Each row of a before or after table is a point. One or more steps were done to the points. Then noise was added and the rows were shuffled. The steps act on how far a point lies along the listed directions, d1 being the first. Name the steps. A step turns or swaps two directions, mirrors them in a line or flattens them onto one, adds a multiple of one to another, or multiplies one. Angles are multiples of 10 degrees, from the lower direction toward the higher: turns from -170 to 170, lines from 10 to 170 but not 90. Use the fewest steps. Two steps may share a direction if one is a turn and the other turns, adds or multiplies; they go together, in the order done. Otherwise the lowest direction goes first.

Directions:
(1): [ 15  -1 -49]
(2): [ 47 -14  15]
(3): [14 49  3]
Before (10 x 3):
[[-39   1   7]
 [-32  29 -13]
 [-32  26  55]
 [-22  41  -9]
 [  5 -36  -2]
 [ 52 -11  26]
 [ 16  -5   7]
 [-21 -35  18]
 [-16 -16  41]
 [-10  19  19]]
After (10 x 3):
[[-10 -16  15]
 [-41  27  83]
 [ 49 -10  32]
 [-36  43  38]
 [ 16  -5   6]
 [ -6 -36 -36]
 [ 18 -38 -49]
 [-17  19  43]
 [-40  30  15]
 [-34   1  -6]]
Steps: add -1.5 times d3 to d1

Directions:
(1): [ 28  -1 -43  27  10 -43]
(2): [ 18  28 -16  31 -40  37]
(3): [ 26 -51 -22 -27 -18  20]
Before (12 x 6):
[[-46  -3  49 -17  22   1]
 [-17  -9  10 -21  45 -23]
 [  6  -7   3 -11  -2   2]
 [ -9  12  24   4 -27  58]
 [ 11 -16   6 -10 -32  41]
 [  4 -12  14 -28 -25  60]
 [  6  -7 -13  -3  29 -44]
 [-13 -17   3  -1  14 -32]
 [-15 -24   6 -16   9 -15]
 [ -6 -16  10 -25 -20  30]
 [ -3   6  19 -10 -21  75]
 [ -6 -37  -8 -16  23 -36]]
After (12 x 6):
[[ 13 -25  -3 -22  -7  10]
 [-48  12  50 -33  43   4]
 [-30 -10  27 -11  14 -16]
 [ 50 -69 -33 -28 -46  46]
 [-15 -60  10 -48   9   4]
 [  9   9  -7  17 -23  30]
 [ 42 -68 -25 -46 -39  67]
 [-15   3  14 -15  29 -25]
 [-20 -35  19 -37  -1  11]
 [ 19 -57 -10 -42 -34  41]
 [ 29 -20 -14  -6 -23  58]
 [-82  38  91 -10  31   9]]
Steps: add 1 times d2 to d1; multiply d3 by 3

Directions:
(1): [ -9 -22  21 -21  66  15  10  29]
(2): [  3  14  29  -9  -8  42 -64  -1]
(3): [ 12   2  63 -24 -34 -12  29  14]
Before (10 x 8):
[[  3  22  25 -10 -23  33 -39   0]
 [  8  15   5  -1 -11 -34  55  14]
 [ 10  13   5  -3 -27   5 -14  -7]
 [ 10   2   7   5  -9  -9  -4  -2]
 [ 12   9 -72  33 -65 -49  -4 -35]
 [  0  10  44 -11 -21  16 -17  -9]
 [ 10  19  -4   6 -34 -12  23  -7]
 [  1  -9 -15  -5 -29 -37  38  -6]
 [ -2  -5  22  -6 -15   3   4  14]
 [  2  -4 -37  20  -8  -6   9 -10]]
After (10 x 8):
[[  2 -10 -45  23  -5 -18  29 -10]
 [  5   4 -14   6  -6 -61  95  15]
 [ -1 -18 -32   2 -23 -59  76  -7]
 [  8  14 -11   7 -33 -21  37  -6]
 [  4  30  49 -16 -28  66 -84   0]
 [  0  -4  24  -6 -14   8  -2  15]
 [ 11   2   9   3 -10  -6  -5  -3]
 [  0  17  58 -15 -26  36 -49  -8]
 [ 11  16  11  -4 -28  14 -30  -8]
 [ 10   3 -88  39 -61 -70  27 -36]]
Steps: multiply d2 by 2

Directions:
(1): [-53  24  46 -16   8  18  22  21  28]
(2): [  9  14 -23  21  34  60  30  13 -28]
(3): [ -6  -4 -11 -31  75 -25 -22   5  -2]
(4): [ -4 -37  32  63  19  -8 -18  27   0]
(5): [-28   5  -3 -16 -23  15 -50  32 -50]
(6): [-46 -17 -54  13  -9 -29  31  23   2]
Before (11 x 9):
[[ 29 -34  21  37  15 -16 -13   6  -7]
 [-11 -26  64  42 -12  -2  -9  -2  12]
 [ 10   5   7  26  56  56  -9  38 -33]
 [ 45  32  -3 -45  41  10  78 -43  48]
 [ -9 -41  36  36  24 -22 -39  24 -21]
 [ -4 -42  36  13 -23   4 -25   5 -16]
 [ 43 -24  43  16  22   1 -62   0 -15]
 [ 27 -26  15  31 -50   1  27  -9  14]
 [-16   9  26 -18  11 -30  -3   3  -2]
 [ 34 -19  69  61  13  -8  -9 -19  23]
 [ 35  -5  -8  59  -6  37  11 -13 -10]]
After (11 x 9):
[[ 16  -8 -14 -12  96 -27  68 -10  48]
 [ 22  13   8 -33 -37   5  35 -28  17]
 [-13 -11   4  11  -1 -43  -2  13  -8]
 [-22 -20  20 -12 -54  14  -1   0  -9]
 [-16   4  -3  46  10  63  23  47 -26]
 [-28  10  35  35 -54   3  56 -12  40]
 [  3  -1  46  21 -34  15  17   7  12]
 [-27 -10   6  18 -68  -4  32 -10  10]
 [-47   2  62  20 -31  18   4  28  22]
 [-12 -20  39  44 -60   9  -4  13 -15]
 [  9  35   9   9 -10  56  34 -19   9]]
Steps: turn d1 and d6 by 110 degrees; turn d3 and d4 by 70 degrees

Directions:
(1): [-48  16 -24  13  -6 -12  54 -41 -32  -9 -29  22]
(2): [-47  26 -14  15  13   6 -28  14  62 -24 -37 -16]
(3): [ 43  25 -39  66  -7  21 -19 -16   1  -8   8  29]
(4): [ 13  16  35  15  77  -1   9 -44   9  18   1 -16]
(5): [ -1  23   8 -21  -8 -15   2  -1  40  56   0  66]
(6): [  2  37 -30 -60   9  60 -17 -20 -17   1   2  -3]
Before (8 x 12):
[[ -6 -32  20  33  -4 -23  11  -5 -46 -18  -2 -24]
 [-11 -36  16 -25 -46 -47   4  64  11  31  14  11]
 [-68 -14   5  32   3 -14  17  -8  -3 -36 -42 -22]
 [-63  63 -43 -82  -1  52   8 -54 -15  33 -23  48]
 [ 14 -36   4  33 -35 -26   6  11  -2  23  14  54]
 [  9  20  17  44  41 -19  -8 -22  10  19  -3  42]
 [  6 -17 -18  22 -41   2  10   0   5  22  -1  32]
 [ 63  32 -33  15 -28  15 -35 -18  -2  12  11   8]]
After (8 x 12):
[[-72 -13   1  31 -12 -17  15  -1  -5 -37 -44 -18]
 [ 64  30 -33  16 -27  13 -32 -20   1  15  13  10]
 [ -9 -34  15  30 -16 -23  12   7 -46 -19  -3 -18]
 [  9  16  21  52  49 -16  -7 -25   3   9  -3  26]
 [-63  67 -35 -79  18  52   8 -65 -15  37 -22  43]
 [ 13 -33   8  34 -24 -26   5   7   4  28  15  57]
 [  6 -10 -15  22 -33  -1  13  -8  10  27   2  37]
 [ -9 -28  25 -28 -35 -50   7  58  21  43  17  23]]
Steps: turn d4 and d5 by -20 degrees

Directions:
(1): [  1  -9 -11  20 -28  -3   1 -75 -22  35 -24  37 -39  -8]
(2): [-38 -70 -22 -28 -32   1   5  24  -7  32 -14 -39  -9  -9]
(3): [ 36 -32  41 -53  20 -28  20 -28 -36  -1  15   4  32 -24]
(4): [-33  -3 -30 -12   6  20  20 -21  -2 -19 -46  27  71  24]
(5): [ 28  -3 -19  49   4  36  24  -7 -20  -9  -9 -44  22 -61]
Before (13 x 14):
[[-33 -63 -14 -36 -16 -20 -16 -27   0  30  -7  20 -19  23]
 [-21   9   0 -11 -12   1 -50  40  25   3  26   1 -40  40]
 [-33  12 -17   1 -28   1 -17  26  38   5  31  -2 -53  27]
 [ -7   4 -34  61   7  25  33 -53 -19 -28 -66   3  75 -25]
 [ 13  45  -2  89   0  35 -14 -13   8   1  19 -14 -41 -30]
 [-85 -56 -39 -57 -29  -5   4   0   0   9 -41  27  23  43]
 [ 21   5  17 -42  29 -19  -2  49   0 -18   9  -7  34 -17]
 [ 32  22   5   1  18  -8  22 -13 -13 -28   0 -19  28 -46]
 [ 33  10  13 -15  44  13  24  69 -15 -60   3 -52  57 -56]
 [ 27 -27  29 -33  16 -12   8  -8 -19 -12  21 -23  49 -36]
 [-19  41 -15  29   4   4 -16  -2  20  26 -31  28 -28  -1]
 [-34  12  28 -30  60  -4 -15  52  34 -31  27   9  52  41]
 [  8 -18  38 -32  15 -27  -8  65  19 -17  52 -10  17 -12]]
After (13 x 14):
[[ 26  22   4  73   4  32   8 -64 -24   8   2   3 -11 -45]
 [-37  19  22  -8  43  -6 -29  47  41 -17  30  15  10  44]
 [  1  24   5  10   7 -11  -6 -38  -4  36 -28  38 -26 -17]
 [  4  20  -1 -16  20  -4 -12  69  18 -19   4 -12  20  -8]
 [ -3  28 -23   7  33  32  14  74   7 -62 -22 -38  59 -27]
 [-75 -56 -17 -73 -31 -26  -9  10   4  21 -17  31 -11  50]
 [ 10  33 -11   6  20   3  20   9   3 -38 -10 -19  43 -27]
 [ -1  -4  15   5   7  -7 -14  78  30 -15  45 -22   0 -13]
 [-22 -60  -2 -37  -9 -25 -20  -4   5  27  11   2 -27  16]
 [ -4  -8  -6   2 -33  -8  -7 -19  10  23  32   3 -65  -5]
 [ -1  -3   5 -13  18  11  -1  43  14 -29  15 -36  55 -12]
 [-26   1 -25  21  11   9  27 -51 -14 -31 -70  33  88  16]
 [  3  -4   9  -2 -18  -4 -42   3   1  19  27   1 -57   9]]
Steps: turn d1 and d3 by 50 degrees; multiply d3 by 0.4; turn d4 and d5 by -30 degrees

Directions:
(1): [-46  23   1 -10  34  19   4 -15  57  -9  18  71  25  -9 -21 -13  29 -21]
(2): [ 42  27  -6  10   6  15  35 -26  58 -32  -1 -28   0  -1 -44  42 -45  13]
(3): [ 47 -41  10  15  52   4 -14 -31 -13  22  -7  -2  33  19 -39  -7  49  38]
(4): [-24 -37  29 -46  49 -41  31  50   7 -17 -18  -7 -37   7 -32   4  -8   5]
(5): [-20  22 -23   1  50  10  22  -2 -76 -22   7  -6  49 -22 -16   2 -39 -18]
(6): [-19 -18  -7 -17 -56 -30  11 -40 -28 -56 -15  13  13  34 -33  31  34 -15]
Before (13 x 18):
[[-17  13 -18   4 -19   2 -15   7 -38  25  20  18   0 -14  24 -18 -17 -20]
 [ 29  -9  10 -21 -27  -3   8 -25  38 -41  -5  10  -6  32 -29  28  22   7]
 [ -1  -8   0  11  46  22  -1   0 -32  12  10  -6  25  -7   4 -16  -4   1]
 [-35  24  -4   2 -56   4   8 -22  14 -20   3  35  10   8   9   8  19 -26]
 [  1   4 -11   3   9  14  11 -51   7 -29   6  12  44  14 -40  17  28  -4]
 [ 22 -47  12   7  12 -23 -10  19 -16  22 -17 -13 -24   0  10 -12  29  39]
 [-11  33  -8  15 -30  27 -13  16 -53  16   8 -12  19 -11  34  -4 -28  -3]
 [-48  13  -2 -12  18  15  17  10  44  -6   5  30  -7   2 -16   7  -3 -18]
 [ 39 -38  23 -15  10 -21 -27   7 -10  35  -1  -3   1  -4  13 -38  41  34]
 [  8  27  -9   7  33  21  10  13 -17  18  12 -14   4 -24   9   7 -26   9]
 [ 23  23  -2  23 -17  43 -25 -42  79   1   9  27  23  14 -14  11  29  14]
 [ -3  47 -22   8 -22  25   5 -16 -18  -6  11 -18  25 -20   4   5 -49 -22]
 [-51  20 -22 -14  33  12  22  16   4  -1  20  22  25 -30  23 -16 -17 -24]]
After (13 x 18):
[[ 52 -30  13  -2 -11 -11 -35  -4 -22  43   2 -13   6  -4  27 -40  38  38]
 [ 10  -3  -5  19  32  27  -2  -4 -40  12  11 -14  28  -6  13 -17  -8   4]
 [-43  -4   5 -24  24   0  24  28  28  -8  -2   8 -24   7 -18  10 -12 -12]
 [ 26  37 -17  21  12  33  -2  -1 -35  27  10 -29   7 -23  23   7 -28  14]
 [-40   8 -20 -13  29   3  27  26 -13   2  13  -2   8 -28  26 -10 -27 -12]
 [  2  15   9  -1  13  28 -12 -23  96  -6   6  42  12  13 -36   6  34  11]
 [-15  52 -19   6 -19  33   2 -19  -3  -7  14   1  26 -23   0   3 -45 -27]
 [-20  16 -16   8 -19   7 -13   2 -31  25  21  25   4 -13  20 -18 -15 -25]
 [  8 -15  25 -39   1 -14  18  -8  59 -47  -9  28 -14  35 -44  25  27   3]
 [ 41 -36   1  24 -16 -14 -25   3 -28  28 -10 -19 -13   0  24 -14  22  41]
 [-69  16  13 -32 -14  -8  29  -1  45 -35  -2  64   2   6 -18   3  30 -32]
 [-18  48 -13  20 -32  38 -16   1 -39  17  15   5  34 -12  36  -8 -22  -7]
 [-30  -7   5 -26  47  -2  32 -29  33 -42   4  29  32  16 -65  17  33 -11]]
Steps: add 1 times d6 to d1; turn d1 and d4 by 40 degrees

Directions:
(1): [ 13  -3  -9 -74  41 -32 -39   5 -37  13 -33  21  44  17 -29  27 -10  45
  21   0  21  -6  16 -29]
(2): [-38  74  49  17   5 -45   0  -6   9 -23 -15 -29   7  42  -5   1   2 -17
  25  33 -41   2   3 -48]
(3): [ -8 -26  -3  -1 -12   7  30 -38 -40  74  14 -46  -3  31  -7  55  15 -44
  12  31  16 -15  24   0]
Before (8 x 24):
[[-14  35  22  46 -14   6   1 -16  38 -31  29  -3 -42  -7  18 -22  13 -40
   -9  17 -25  15 -18  -8]
 [-26  76  32  43   2 -27 -20  30  57 -73  -7   5 -19  12  22 -47   8   7
   15   9 -71  26 -30 -14]
 [  2  -6 -14 -27  19   4  -5  -5   1   5  -9   1 -12  -9  -4  11  13  11
    6   3  26  -4  22   2]
 [ 23  -8 -34 -85  64   7 -68  55  17 -58 -36  82  32 -37 -20 -37  -4  88
  -10 -43  23  -7   0 -14]
 [ -8 -69 -26 -40  -1  12   3 -20 -39  56  30 -23  19   7  -5  44   9   9
    2   1  39  -7   1   2]
 [  5  19   3 -32  30 -11 -35  14 -16  43 -12  -9  20  18 -28  23 -24  32
   20  29  -2  10  23 -23]
 [  7 -46 -37 -86  34  14 -25  -5 -58  60 -15  29  36  -2 -43  24  -5  38
   -8  -7  51 -15  34  -8]
 [ -3   4  13  53 -25  35  33  -5  26   0  18 -29 -14 -29  37 -27  -1 -29
    1  14  -9 -13 -14  26]]
After (8 x 24):
[[ 20 -35 -23  18 -10  50  -4  16   8  50  27  -3 -22 -30   1   0 -17   9
  -17   2  10  11   7  36]
 [-28 -22  -8  65 -48  67  54 -16  19  29  47 -18 -49 -26  13 -29  14 -54
  -44   4   2  -2   4  41]
 [-42 -25   8  37 -34  18  38 -22  -1  34  50 -57 -14  13  16  21  20 -41
   -5  19  -2   0 -12   2]
 [ -8  43  30 -18  24 -30 -12  -6 -11   0 -31 -23  40  13   1   5 -11  14
   41  32 -11 -20   9 -34]
 [  6  29   5 -51  40 -33 -52  -8 -14 -11 -11  26  16  12 -19  15   1  21
   17  13   4   7   7 -42]
 [ -4   3  -7   9   2  17  13  -5  17  -2   6 -12 -33 -16   7  -2  17 -12
    0   5  13   0  13  12]
 [ 25  -2 -25 -61  50 -25 -69  44   2 -32 -35  61  31  -6 -10 -12  -5  82
   21 -25  -5  15 -12  -3]
 [ -2   4 -16  53 -12  60   7  48  85 -83  24  41 -50 -65  32 -86  14   1
  -47 -38 -18   6 -28  33]]
Steps: turn d1 and d2 by -130 degrees
